Rows are points. A path goes straight from each point to the next, and from the last back to the first. The post is the endless flat space through its rows: a point in 2 columns, a line in 3, a plane in 4, and so on, so that a path can go around it. Count how often the path circles the post. Going back the other way cancels.
(in the rows, 128 means zero)

Post (2 x 3):
[[ 82 102 154]
 [113 135  74]]
Path:
[[ 73 170  89]
 [ 97 130  60]
 [ 67  61  93]
 [129  84  87]
 [164 121 135]
 [116  98 130]
 [127  74  76]
 [137 116 117]
 [ 99 126 149]
 [ 77 154  83]
 [ 56  86 106]
 [104  71 119]
 [143 117  88]
 [129 163 115]]
Times around: 2

Post (8 x 9):
[[136 153 188 215  72  98  87  28 135]
 [120 114 114 125  81 138 102 184  58]
 [128 121 126 193  63 162 156 177 145]
 [118  96 132 134 119 129 105 177 159]
 [153 123  33 136 143 164 166 114 160]
 [107 121 118 104 138  98 184 164 131]
 [103 137 126 158 236 102  63 131  18]
 [131 156 186 124 105 190 192   8 136]]
Path:
[[181 148 135 146 102 166 100 114  78]
 [151 116 177 146 119 162 154 125  91]
 [113  84 168 143  87 145 168  81 109]
 [ 45 101 130 171 175 166 179 102 158]
 [ 89 160 110 194 164 140 150 144 135]
 [ 99 174 139 151 108 136 102 120 110]
 [ 68 134 140 156 162 189 134 153 113]
 [121 155 100 103 139 106 100 140 101]
 [151 144 167 170  81 150 112 115 126]
 [171  90 130 169  97 128 137 119  48]
 [125  92  90 171  89 150 149 134 153]
 [ 87 114  84 161 133 172 133  75 122]
 [107 150 152 166  97 107 147 101 148]
 [ 96 129 188 177 100 166  97  93 147]
 [116 163 148 137 141 114 150 126 128]]
Times around: 2

Post, 17 rows:
[[145 140  97 150  37  63  85  67 114 105 132  86 158 119 168 106 197 132]
 [143 125 137 140 112 205 147 112 215 106 138  96 171 142 126 150 135  81]
 [157 116 135 115  32  68 102 113 119 145  65 110 111  47 138 161 198 142]
 [133 127  60 187 165 221 160  78  99 123  89 155 141 146  99 102 159 180]
 [154 144 102 115 129 199 126 153 126 110 123 172 190 131 199 146 160 113]
 [155 139  84 168 115 136 170 152 128 179 120 108 142 149 155 123 134  83]
 [126 136 100 193 198 229 139 103 132 101 141 131  35 183 169 112 177 150]
 [154 123 105 147 133  45  78 137 126 102  60  84 169 102 122 144 224 125]
 [177 128 172  79  98  85 111  99  82 139 102  61 152 126 135 118 169 144]
 [158 124 124 182  88 131  60 118  65 144 109  66 168  91 142 188 172 137]
 [136 128 130 165  93 210  89 163 172 142  75 118 156 186 162  89 147 132]
 [129 125 118 218 188 213 175  50 132 129  73 178 106 236 184 157 146 141]
 [155 140  73 123 122 183 116 139 182 155 145 144 138 210 129 177 129 158]
 [117 126  61 193 182 209 168  99 128  67  71 116 101 172 196 131  74 185]
 [145 117 132 136 130  73  54  77 135 177 117 115 148  66 155 112 147 133]
 [157 142 155 174  95  71 130 136 125 147 127  89 185  68 156 140 197 209]
 [147 119 166 162  66  36  79 145  81  94 124 141 160  86 100 128 153 137]]
Path:
[[147 167  95 141 140 151  83 114 135  92 111 126 132  93  99 172 165 116]
 [132 141 168 137 141 165 122 102 112 152  98 156 153 172 122 173 182 107]
 [ 86 112  97 181 101 170  99 127 104 131  92 106 165 165 168 149 151 143]
 [123 110 121 148 125 126 158 107 131 127 111 103 167 131 170 102 199 132]
 [120 161 158 154 123 142 111 141 133 161 119 113 119 162 147 130 181 146]
 [159 173 123 167 122 171 114 104  98 137 114 140 185 115 192 155 153 104]
 [167 138  84 146 142 140 159 101 104 115  96  99 145  97 144 139 157 143]
 [205 142 107 142 129 145 104 121 138 110  84  95 152 156 164 112 161 150]
 [166 142 120 127 122 147 116 110 102 157  82 111 136  58 158 107 142 164]
 [189 113 116 157 187 162  93 113 145 116 129 137 161 171 121 124 201 174]
 [134 104  93 146  58 118 101 117 152 107 129 105 142 175 173 164 241 101]
 [110 126 142 118  76 149 107 119 121 179 147 123  96 121 124 137 172 178]
 [109 146 131 170  93 121  36  99 117 147  66  99 117 191 124 137 193 103]]
Times around: 1

Post, 17 rows:
[[153  90 144 153 103 159 113 132 143 104 166  63 151 143  82  91 121 101]
 [129  88 129 114  76 124 119  83 164 148 165  97 140 138 130 113 139 140]
 [140 137 130 131 151 131 153 128 167  88 149 126 133 137  92 125 134 166]
 [ 98  99 134 174 118 159  49 155 117 153 129 156 125 162 132 146 112 154]
 [129 181  86 163 121  58 118 136  71  74 103 158 110 144 144 116 249 164]
 [142 132  83 125 120 131 156 138 138 135 168  87 144 145 155 136 109  96]
 [126  73 169 104 147 138  63 175 148 154 119 106 137 105 130  82  90 168]
 [180 121 126 115 159 129 153  91 147 156 184  92 111 170 101  94 159  92]
 [117  91 112 113 148 149 136  90 163 135 114  77 157 145  87 129 121  86]
 [142  85 125 155 116 171  97 156 116 173 123 152 186  96 115 117 113 152]
 [174 114 130 139 118 141 151  65 119 128 129  80 117 133 125 137  94 119]
 [172 122 157 139 127  99 142 136 147 145 159  48 146 149 100 159 167 132]
 [130 124 140  87 133 135 130 107  94 126 192  72 146 126 100 135 140 130]
 [123 180  96 122  73  75 159 136  60 111  85 191 107 198 112 125 176 113]
 [137 191  57 135  75  52 102 145  86 119 118 168  73 136  86 137 188 134]
 [129 175  40 135 105 100 144 137  77 107  90 138 112 206 106 110 181 197]
 [153 110 132  97 114 191 144 134 150 144 146  81  99 131 119 142 163 117]]
Path (17 x 18):
[[125 129 110 167 136 119 110 144 118 134 143 102 172 156 102 115 188 167]
 [136 148 125 119 132  88 121  86 166 140 101 137 119 167  94 102 162 131]
 [138 141  85 128  68 141 138 129 163 130 175 123 155 146 107 175 135 118]
 [172 104 124 107 171 152 133 151 100 138 101 144 112 112  99 104 113 129]
 [137 134  68 112 101 109 143 160  78 154 128  80 138 126 125 150 113 147]
 [ 86 120  89 132 146 107 130  91 112 165 142 116  94 146 103 126 168 118]
 [124  93 116  94 127 106 103 106  78 106 173 106 107 111 130 108 107 154]
 [176 106 123 134 103 153 137 132 112  99 146 112 142 132  80  99 154  74]
 [170 113 136 140 101 102 100 119 157 160 165  76 174 143 111 149 187 142]
 [140 156 146 151 135  80  99 134 142 136 141  77 148 102  97  99 165  98]
 [105 119 100 172  95 119 137 139 162 129 151 113 131 158 119  98 172 102]
 [153  67 118 130 151 111 131 125 137 128  98 120 110 113  81  83 173 114]
 [137  95 149  85 174 125 136 159 112 123 120 138 146 132 130 130 153 173]
 [180 135  99 131 119 135  77 105 132 157 170 122 112 164  97 170 119 134]
 [166 126 152 157 141 122 105  89 132 148 147  58 104 147  93 156 162 101]
 [144 146 133 162 144 137 139  82 141 159 151 118 103 108 128 125 180 169]
 [123 112 118 149 115  83 136 127 178 135 176 101 141 177 118 113 111 169]]
Times around: 1

Post:
[[134  96 140 148 113 134 131 133 117 173 124 145 111 163 151 111 121 170]
 [170 119 133 140  67 177 150  74 105 144 105 122 116 153 140 141 139 106]
 [161 156 156 144 120 146 114 104  86 157 130 141  72 104 121 113  75 103]
 [112 129  91 146 196  89 131 143 115  91 170 111 113 167  53 156  47  83]
 [133 139 110 135 123  64 135 139 131  91  74 143  90 128 173 186 110 138]
 [149 116 170 134 158 151 137 126 147 175 107 116 117 104  63 137 114 158]
 [165 121  43 127 101 139 164 138 104 185 117 125 132 139 135  64 100 144]
 [152 117  98 125 171 112  78 142 163 165 136 139 179 103 126 171 156 137]
 [ 80 139 115  57 129 103 139 127  85 115  96 156 111 192  65 118 175 145]
 [123 152 133  57  98 154 152 169 113 194  96  66 113 129 142 120  97 164]
 [171 118 122 135 107 142  87 102 130 162  82 138 171 161 138 139 120 114]
 [174 228 109 138 145  98 161  64 113  98  99  56   7 160 124 121 152 197]
 [141 120 124 166  94 115 129 146 143 190  98 147 142 176 121 154 164 129]
 [111 121 142 150  84 138 152 164 113 134 112  85 138 128  71  90 156 169]
 [142 125 187 146 125 142 160 119 151 147  93  95 136 131 126 112 139  96]
 [143 115 139 154 128 135 145 166  85 162  88 130 125 176 114 131 151 136]
 [134 166 128 119 112 108 185 132 109 160 114 102 152 138 146 126 101 157]]
Path (19 x 18):
[[160 141 107 119  78 117 117 164  80 142  77 137 119 117 104  94 141 137]
 [137 107 157 121 122 117 118 122 122 125  97  76 122 120  89 109 128 119]
 [153 102 128 154 142 107 164  97 128 158  79 120  70 174 158 109 124 100]
 [134 128 116 102 111  98 171 121 160 160 106 129 111 109 125 156 147 160]
 [137 126 169 102 111 125 136 134 107 121 147 136 101 159 150 121 116 150]
 [144 161 106 121 100 149 164  92 120 151 145 152  71 139  94  91 119 130]
 [131 188 149 136 143 140 157  91 140 125  86 128  86 121  93 149 110 125]
 [152 155  71 120 145 127 159 111 123 187  49 116  97 130 128 133  93 137]
 [140 120 138 133 114 127  83 127 128 168 111 101 106 136 139 139 118 147]
 [ 97 139 123 113 138 136 129 142  88 198 135 130 105 168  91  87  97 105]
 [106 108 139 145 113 157 145 129 101 139  99 103 122 109 123 133 123 129]
 [155  96 113 110 118 142 142 120 125 202 116  97 112 137 109 130 131 119]
 [178 118 122 118 116  82 131 144 151 207  96 139 143 143 150 150 109 110]
 [161 146 144 150 117 129 167 113 120 121 127 141 156 166  74 120 118 132]
 [136 135 154 137 154 152 113 146 120 110 134 105 162 179 133 141 148 163]
 [122 139 110 146 143 147 129  95 150 153 140 108 119 111  92 119  71 148]
 [136 118 147 173 124 127 127 162 152 190  84 105 152 107  78 134 119 146]
 [128 204 140 129 140  56 145 144 102 144 134 111 118 113 150 162 137 113]
 [154 128 127 135  90 114 172 122 125 148  98 157 130 101 102 113 120 103]]
Times around: 2

Post, 17 rows:
[[110 101 184 153  99 164 181 151 143 100 149  81 143 123  95 157 122 167]
 [ 97 100 157 150  68 165 126  94 156  69  87 113 106 128 117 115  46 114]
 [102 113  88 119 116  85  65 165  84  94 120 136 150 106 119 159 187 126]
 [162 112 207 147  98 139 121 114 145 144 111 121 109 102 111 141 116  77]
 [134 143  79  81 165 149  95 120 184 168 102 132 121  48 123 135 169 149]
 [126  92 148 193 100 162 155  85 146 124 126 166 145 127  92 164  84  81]
 [178 144 201 172  73 191 183 118 126 107  88 154 137 140 113 114  86 120]
 [168 169  56  95 175 118 111 157 159 164 117  86  85 121 160 187 118 151]
 [107 135 163 157  65 166 145  72 136 149 129 136 103 141 107 149 132 132]
 [128  81 185 165 112 211 135  94 139 100  97 122 104 155 152 137 157 106]
 [103 177  92 127 161 129  79 170 149 192  97  89 155 126 134 128 145 120]
 [ 90 129 185 148 100 133 207 105 173 114  95 161 107 116 164 147 111  94]
 [139 179  54  73 124 165 131 164 154 161  99  60 134  62 156 198 139 100]
 [152 172  90 119 158 108 130 122 157 136  46  71 120 108 114 182 173 108]
 [102 113 201 100 116 175 155  86 123  73 119 160 141 153  99 144  93  81]
 [102 103  31 119 143 120 114 174  57 131 147 113  92 101  62 113 208  88]
 [101  87 184 151 140 175 181 121  80 129  69 115  90 101 123 171  73 150]]
Path:
[[ 56 143 154 174  76 187 129 122 140 124 121 104 143 147 105 135 102 134]
 [112 155  92 181 122 192 172 132 153 189 112  95  74 151 113 120 104  82]
 [ 91 110 190 140 152 143 150 132 121  70 117 106  87 110 138 145 123 137]
 [139 134 162 143 108 195 124 152 224 152 117 116 127  64 170 176 208 194]
 [159 134 206 115  86 180 122  75 169  99  64 104 128 173 117 171 197 111]
 [150 140 191 185  60 131 129 158 125  69  98 121 152 164 108 160 167 141]
 [169 174 167 139 128 116 119 144 203  68  63 118 137 175 141 129 151 128]
 [144 113 169 115 144 173 129 117 157 142  87 128 141 128 106 199 216 125]
 [ 75 103 156 110 145 159  98  94 163 155  80 143 119 115 198 152 181  56]
 [107 108 150  97 105 137  62 152 112  93 140  67 195 107 116 122 172 119]
 [142 177 141 141  84 168 113 103 185  87 113 120 134 132 131 100 150 100]
 [106  97 145 167 152 165  95 168 132 100 108  82 149 161 141 169 109 158]
 [109 148 133 106 115 139 113 135 171  79  84 165  69 106 183 125 116  70]
 [168 165  59 156 150 151 155  95 143 121  54 128  82  49 133 154 125  71]
 [ 74 118 121 132 167 185 178 101 141 167 137 177 106  95  89 140  92 152]
 [193 148 186  90  54 126 129  90 222 140  44 156 116  56 153 211 157  96]
 [111 116 117 133  54 160  93 103 225 108  88 126 150 101 231 152 104 121]
 [107 117 149 165 145 203 151 107 182 122  96 136 174 155 193 120 168 155]
 [141 103 174 170 118 144 160 116 141  96 144 149 135  91 131 158 245  96]
 [ 78 123  93 159 171 127 178 107 100 214 103 129  72 109 202 202  96  93]
 [142 124 144 172  95 148 125 132 146 183  54 137 131  81 155 116 106 103]
 [102  83 130 152 181 135 119 112 151 136  49 133 139 116 161 192 196 141]
 [101 148  77 163  85 131 146  94 179 191 121  92 112 103 122 147  56 147]
 [102 133 112 174 108 109 125 109  82 103 116 164 160 114 119 131 123  63]]
Times around: 2

Post:
[[ 72 138 129  96 100 121 155 146 151 145 189 160  95 178  99  79 162 129]
 [165 118 115  95  96 104 149 105 145 104 100 107 102 134 148 142  79 157]
 [ 61 165 104 105 143 150 155 162  82  93  88  90  96 184 141 139  66 166]
 [127 120 178 127 121 126 124  90 112 126 120  93 159 107 146 164 193 121]
 [ 72 178  81  67 134 156 100 122 132 158  95  72  94 157 166 132  68 142]
 [ 83 135  77  73 136 184 135 151 127 122  60  96  58 242 118  72  64 137]
 [129 161 127  83 125  82 145 137 149 153 111 149 150 143 107  85 146 171]
 [125 126 225 166 112  77 150  85 153 202 108 177 143  79 135 148 175 132]
 [130 110 137  93 161  62 174  84  99 170 119 183 139  82 110 165 183 130]
 [141 146 132 146 113 134 139 154 111 175  83 113 130  75 180 131 175  88]
 [137 107 194 120 151 134 167 113 166 186 145 187 156 102 167 153 176 115]
 [187 163 128 166 135 163 197  44 116 107  75 102 130  83 148 156  85 151]
 [116 153 125  99  96 161 128  97 105  97  74 124 110 148 188  97 114 160]
 [112 111 109 166 115 130 150 110 173 138 126 210 122 109 117 157 209 173]
 [145 132 193 141 123 125 112 111 113 154 110 184 157  48  99 150 157 131]
 [ 73  76 128 114 163 117 134 128 151 163 165 151 113 113 106  68 175 166]
 [114 107 131 103  92 134 173 114 142 178 127 186 200 108  96 117 149 142]]
Path (27 x 18):
[[145 145  91 125 159 123 134 113  90 102  68  75 130 111 139 124 203 171]
 [ 97 127 126 102 112  92 160 138 134 147 191 136  96 165 111 169 156 113]
 [156  93 161 117 147 151 155  62 128  79  93 182 126 154 183 130  62 154]
 [187 107  83  83 167 173 101  86 182  96  87  67 126  75 144 166 133 122]
 [158 170 155  65  48 119 190 102 119  85  68 124 153 142 144 152  93 160]
 [ 92 197  72  48 125 135 201 128 202 153 127 147 147 196  91 155  68 127]
 [107 158  83 130 169 122 161 108  65 136 109 136 193  40 159 128 174 167]
 [105 191 142 153  98  70 171 136 106 174 148 155 119 117  77  86 154 162]
 [120 150 136 141 118 100 135  57 123 143 147 149  98  50 165 164 201 193]
 [ 70 111 169 142 166 107 164 126 144 231  91  91  93 104 152  80 139 122]
 [124 154 189 170 112 159 145 167 166 147 114 214 151  91 122 159 136 115]
 [134 156 109 123 119 149 119  71 135  88 124 150 173 118 110 158 126 205]
 [ 72 167 172  86 108 143  85  90 123 149 125 123 160 141 135 145 107 203]
 [110 135 135 107  86 181 123  98 147 180 124 131 181 123 114  82  92 145]
 [122 151  94 142 126  79 164 107 125 154  71  70 151 125 189 181 164 116]
 [201 123 111  68  80  93 161 125 141 111  91 200 190 110 114  88 181 117]
 [106 138 124 112 188  85 172 107  80 116 111 163 109 190  79 137 156 115]
 [124 107 124  60 150 111  93 130 118 225  73 131 129 134 217 182 118 122]
 [ 53 189 147 137 107 147 116 173 124 128 115 120 105 152 129 167 110 173]
 [117 141 105 130 144  88 174 105 175 139 117 175  63  81 119 129 166 158]
 [151 133 139 210 204  49 144  84 154 116  92 132  60  76 160 154 153 146]
 [ 97 216 130  87  21 119 108 129 118 148 112 110 177 168 154  91 155 135]
 [126 150 173 115  95 121  97  93 131 167 100 130  52 133 202  59 169 152]
 [ 62 144 126 106 118 164 135 166  75 144  59 142 136 143 114  96 191 142]
 [126 127  81 105  95 149 175 114 150  68 112 194 117 136  89 109 205 127]
 [118  88 134 131 119 111 150 175 173 110 105 131  65 191  99 109 101 112]
 [ 97  69 169  50  96  91 106 127 173  81 112 111 121 169 113 191 139 155]]
Times around: 2

Post, 17 rows:
[[114 138 141  86 114 103 140 160 119 100  99 129 110  73 206 162 108 106]
 [115 114 143 157 118 117 129 169 163 123 135 157 165 114 171 155 152  88]
 [ 98  56 114 139  74 124 157 110 143 173 142  79 137  75 203 144 161 112]
 [187 113  92 177 140 134 139 115  58 105 107 139 207 103 155 166 120 121]
 [137 136 183  99 122 129 154 111 160 124 155 111  96  97 173 114 196 166]
 [135  61 192 135  91  99 116 108 218 169  55 130 103 156 162 113 122  62]
 [137  97 121 158  72 122  91 112 167 107 139 201 122 113 104 149  89 119]
 [143 114 184  97 123 120 134 142 127  77 192  94 123 100 114 112 143 158]
 [110 124 160 118 118 160 110 186 110 134 177 140 121  65 200 170 108 142]
 [132 131 119 116 105  92 123 206 135 121  84 119  91 149 206 103 166 118]
 [129  76 162 109 118 135 144 115 163  81 136 127 128 169 140 130 155 149]
 [137 104 140 137 133 132 123 144 175 145 136 171 125 100 126 166 124 168]
 [101 129 140  82  74 115  98  97 104 158 178 160 175  72  91 146 100 125]
 [109 159 128 198 149 127 129 167 126 117  72  80 116 113 160 137 145 130]
 [133 154 169 119 129 167 147 118 147 189 149 122 104 127  84 140 113  95]
 [ 69 141 179  65 151 171 160 138 151 119  86 113  97  75  97  82 138 134]
 [160 118 161 163 155  97 134 115  72  97 144 131 109 129 115 136 158 147]]
Path:
[[146 121 149 137 130 150 118 143  84 157 122 104 119  95 131 169  81 133]
 [ 92 114 143 172  68 153 110 173 120 123 167 170  97 108 146 171 152 148]
 [182 108 129 120 128 153 108 140 132 118 124 147 116 138 149 162 159 157]
 [118 123 138  90 101 126 130 113 111 166 165 123 140  92 170 129 165  91]
 [115 106 127  76  87  95 108 116 137 179 138 174 141 150 136 148  54  49]
 [ 68 183 146  77  71  94 149 207 152  58 188 119 134  92 229  90 173 142]
 [ 78  55 148  83 126 153 112  83 179 207  97 177 121 124 126 171  64 115]
 [ 99 148 142 101 146 116 113 130  68  76 108 156  87 108 168 121 204  90]
 [ 62 164 171 110 102 130  92 189 150 155  66  87 108  88 154 116 130  93]
 [131  31 168 119 142  83 139 141 150 166 106 154 150 119 103 150 129  29]
 [140 119 128 106 167 164 144  85  64 118 156 148  69 130  78  87 174 120]
 [ 87 157 116 159 127 165  96 177 120 128  95  99 169  66 208 161 143  92]
 [102  48 181  92 126 144 107 169 124 107  39  92  90 122 155 101 112 179]
 [195  95 161 183 131 164 126  63  84 143 144 106 108 148 152 177 138 206]
 [166 142 135 141  98 140 129 104 132  86 176  58  89  56  59  89 176 117]
 [139  86 173  98 114 148  82 125 159 126 149 163 122  99 167 103 136  94]
 [ 51 101 113 152 146 162 134 179  92 102  89 125  63 108 116  67 119  94]
 [ 87  57  78 146 114  81 113 200  38 110 118 108  94 183 194 122  86  63]
 [138  32  84  86  85  98 136  92 160 121 138 163 197 107 155 214  97 105]
 [131 130 115  92 138 199 185 152  99 139 149  75  95  87 171 155 159 190]
 [115 131 122 134  90 139 176 132 124 124  92 144 138  88 123 157 122 129]
 [127 102 174  94  75 137 132 118 160 135 113 106 140  83 137 118 133 165]
 [128  51 146 140  89 154 122 221 170 121  63 131  69 150 168 137  96 101]
 [151 143 208 100  96  81 113 210  93 119 157  94 148 124 147  74 157 123]
 [139 161 198 172 104 189  94  99 139 137 117 137 116  33 118 179  51 113]
 [158  62 159 141 123  98 113  89 170 211  78 102  98 102  96 145 114  61]
 [153  94 144 173 163 139 105 126 146 135 125 153 144 106 249 214 141 124]
 [133 103 107 131 147 145 161 124 152 150 108 144 121 130 144 147 104 159]
 [122 134 144 100 148 178 118 136 118 150 136 114  91  65 206 116 115 148]
 [154 123 136  73 161 162 145 165 120  90 122 135  94  87 129 134 116 130]]
Times around: 0

Post, 17 rows:
[[144 151 173 172 126 133 182 113 154 137 149  98 106 131 146 125 103 125]
 [ 52 137 145 173 120 155 103 100 136 168 131 163 106 138 140 124 144 131]
 [122  47  88 137 162 152 111 120 178 122 109 103 127  83  93  70 123 143]
 [144 178 122 152 117 163 122 123 141  79 112 107 154 149  83 133 143 126]
 [141  83 140 122  86 139 131  96 123 139 178 101  94  92 104 110 147 173]
 [129 122  98 147 113 152 132  73 121  64 115 114 125 112 127  89 139 146]
 [138 104 134 155  48 131 144  96 172  93 130 141 123 176 177 109 160 161]
 [157 151 182 158  84 193 157  80 137 145 149 135 118 146 192 105 163 146]
 [163  93 142 121 147 133 115 112 119  83  78 130  99  55 188 102 100 131]
 [105  52 109 140 155 138 117 127 115 121 147 102 107 125 142  96 135 156]
 [114 196  91  77 137 142 110 137 133 112  99 112 159 120  96 130 148 149]
 [141 210 174 132 132 141 119 138 105 162 116 146 142 108  89  79  76 104]
 [145  94 101 145 177  97 160 130 138  50  88  95 152  79 140 126 165 104]
 [139 156 144 117 133 155 194 101 132 146 100  99 171 157  71 159 106 139]
 [180 157 105 136 159  88 150 128 163 145  60  98 153 122 116 145 135 145]
 [136 119 124 146 106 133 111  75 140 152 171 123 137 146 180 160 164 112]
 [131 150 125  95 122 164 101 109 130 110 141 118  97 139  81 111 156 111]]
Path:
[[206 152 118  71 140 104 135 110 126 127  84  75 144  93  81 138  90 143]
 [153 124 154 140 166 139  94  70 124  99 165 132 120 124 149 135 152  77]
 [158 119 157 124 161 161 116 176 114 135 103 158 131  91 117  85  85 134]
 [144  97  50 169 112 127 118  76 164  84 130  91 138  86  90 153 173 133]
 [146 127 124 161 123 146 103 144 141 140 121  88 136 127 150  89 101 100]
 [145 107 158 146  56 180 127  28 148 131 129 114  97 141 184  91 178 160]
 [126 125 140 106 150 175 169  94 125 114  93  82 104 114  71 109 130 161]
 [194 125 124 139 115 135 189  88 142 148  79  75 125 119 174 132 147 167]
 [198 115 129 125  97 126 182  87 102 140 105 100 118 126 136 164 117 142]
 [126 163 163 143  88 203 151 107 148 187 139 133 173 154 184 118  92 125]
 [163 101 194 103 114 149 131 126 134 165 183  98  75 147 120 161 168 101]
 [121 147 132 147 131 141 166  77 125 192 134 104 181 120  68  91 123 166]
 [136 167 133  99 105 155 142 102 158 132 113 139 149 135  83 136 201 139]
 [ 97 147 146 155 120 168 111 101 118 187 199 143 103 138 129 108 139 115]
 [120  45 134 116 102 121 190 134 149 181 116 111  95 143 127 138 200 127]
 [145 163 146 103 107 161 177  87 155 102  95  75  74 146 144 153 114 160]
 [112 193 110 131 110 121  97  73 116  87 105 132 163 169 133 127 120 127]
 [242  71 153 111 118 140 119  74 166 115 181  75  96 172 114 213 137  99]
 [141 105 161 171 147 139 170  91 144 134 135  88 132 109 106 152 135 135]
 [141  94 123 114 128 150 117 120 144 206  84 105 157 131 140  79 147 153]
 [148  94 150 161  98 161 175  88 122 164  62 133 145 140 171 132 149 154]
 [166 114 146 123  99 115 143 122 144 117  83 156 110  95 161 172 178 111]
 [157 170 118 189 186 164 144  56 129 112  96 121 125  91 124 122 155 137]
 [130  58 151 160 152 151 110  33 106 167 114 154 122 127 113 105 107 103]
 [138 183 164 113 206 169 190 139 137 139 102  51 153 143  95  63  77 172]
 [150  95 157 119 149 164 142  89 174 103  99 144 144  88 125  77  68 140]
 [193 141 124  83 100 163 146  98 178 124 123 140 141 108 144 104 140 153]
 [101 139 103 138  58 133 174 165 153 138 101 146 158 217 126 113 152 188]
 [101  87  83 119   7 130 103  61 124  92 149 126 150 157 162 138 168 168]]
Times around: 2
